Each row of a before or after table is a point. The points were changed in one or more steps. Then noise was added and the rows were shuffled. The steps act on columns, c1 being the first. Name the steps. A step turns or swaps two columns, mirrors them in a line or flattens them onto one, adds a multiple of one to another, or multiplies or shifts one. Angles are multiples of 10 degrees, from the lower column toward the higher: turns from -170 to 170, lines from 10 to 170 but not 90. Use the fewest steps. Two steps may share a column if one is a turn and the other turns, adds or multiplies; they go together, in the order done. Otherwise the lowest column goes first.
(in the rows, 128 means zero)

Before (11 x 3):
[[159 137 177]
 [127 167 109]
 [146 111 152]
 [129 179 141]
 [145 168 215]
 [134 137 147]
 [133  93 133]
 [129  73  99]
 [125 121 172]
 [154  76 106]
 [158 149 171]]
After, 11 rows:
[[150  90 214]
 [123 134 171]
 [131 119 147]
 [166  94 142]
 [158 105 109]
 [115  98 177]
 [ 97 147 133]
 [125  93 170]
 [105 126 154]
 [ 85 159  99]
 [ 72 144 106]]
Steps: turn c1 and c2 by -130 degrees

Before, 13 rows:
[[105  66 164 104 189 112 175 176]
 [125 106  97 181 141 150 122 171]
 [126 151 185 168 163 152 127 124]
 [101  58 100 163 168  70 126  99]
 [155  93 131 141 127  77 112 141]
 [176  95 163  91 123 136 168 149]
 [134 134 161 103 137  96 153 134]
 [170  80 136 138 120  83 120 187]
 [ 96  75 180  87 107 143 103 105]
 [152 150 110 117 172 149 163 142]
 [113 136 102 154 171  85 112  98]
 [167  76 153 147 131 110  95 153]
 [109  87 162  88 114 118 170 111]]
After (13 x 8):
[[ 71  57 101 164 169  70  99 127]
 [138  75 152 146 132 110 154  95]
 [ 79  87 161  88 114 118 112 169]
 [ 76  65 164 104 190 112 176 174]
 [ 66  75 180  87 107 143 104 103]
 [121 152 109 116 173 149 142 163]
 [ 83 136 102 155 171  85  98 111]
 [125  94 131 141 126  77 141 112]
 [ 95 106  97 181 142 151 171 123]
 [ 95 151 184 168 163 151 123 127]
 [104 134 161 102 138  96 134 152]
 [147  96 163  90 124 136 149 168]
 [139  79 136 138 120  84 185 120]]
Steps: shift c1 by -30; swap c7 and c8

Before, 12 rows:
[[164  90  99 118 106 200 172 178  89 126 139 168]
 [114  98 105 146 132 149 105 184 168  96  82 161]
 [192  79 160 146 170 143  88 189 128 149 116 172]
 [108 154 180  90 147 163 160 135 157  86 125 106]
 [142 151  92  98 111 120 167 102 153 134  83 131]
 [117  96 167 115 173 140 124 128 116 149  83 176]
 [138  77  96 180 102 122 143 135 181 140 151 132]
 [ 99 120  87 142 170 173 176 159 150 161  99 102]
 [174 106 151 171 117 165 104 170 150 103  61 154]
 [140 118  97 137 124 163 138 112 142  70 144 125]
 [108  90 134 119 110 132  81 107 152 137 140 125]
 [155 160 159 178 138 199 134 190 179 145 140 168]]
After, 12 rows:
[[159  90  99 116 107 202 170 177 150  95 140 169]
 [178 104 151 168 117 167 103 169 120 148  62 153]
 [159 119 100 140 124 165 139 110 157 172 145 125]
 [121 154 179  90 142 165 160 133 147 177 125 110]
 [127  95 103 147 133 148 104 186 131 183  85 159]
 [106  98 166 116 175 140 126 130 125 108  83 177]
 [138 153  91  98 111 121 165 102 103 141  84 133]
 [104  91 133 119 108 129  85 106 112 148 138 126]
 [150 162 158 177 139 200 133 190  78 153 141 168]
 [ 92 121  91 141 169 173 177 159  97 134  98 104]
 [181  80 160 146 169 145  85 191  94 101 114 172]
 [135  76  98 180 101 122 142 137  84 158 151 129]]
Steps: turn c1 and c10 by 20 degrees; turn c9 and c10 by 130 degrees
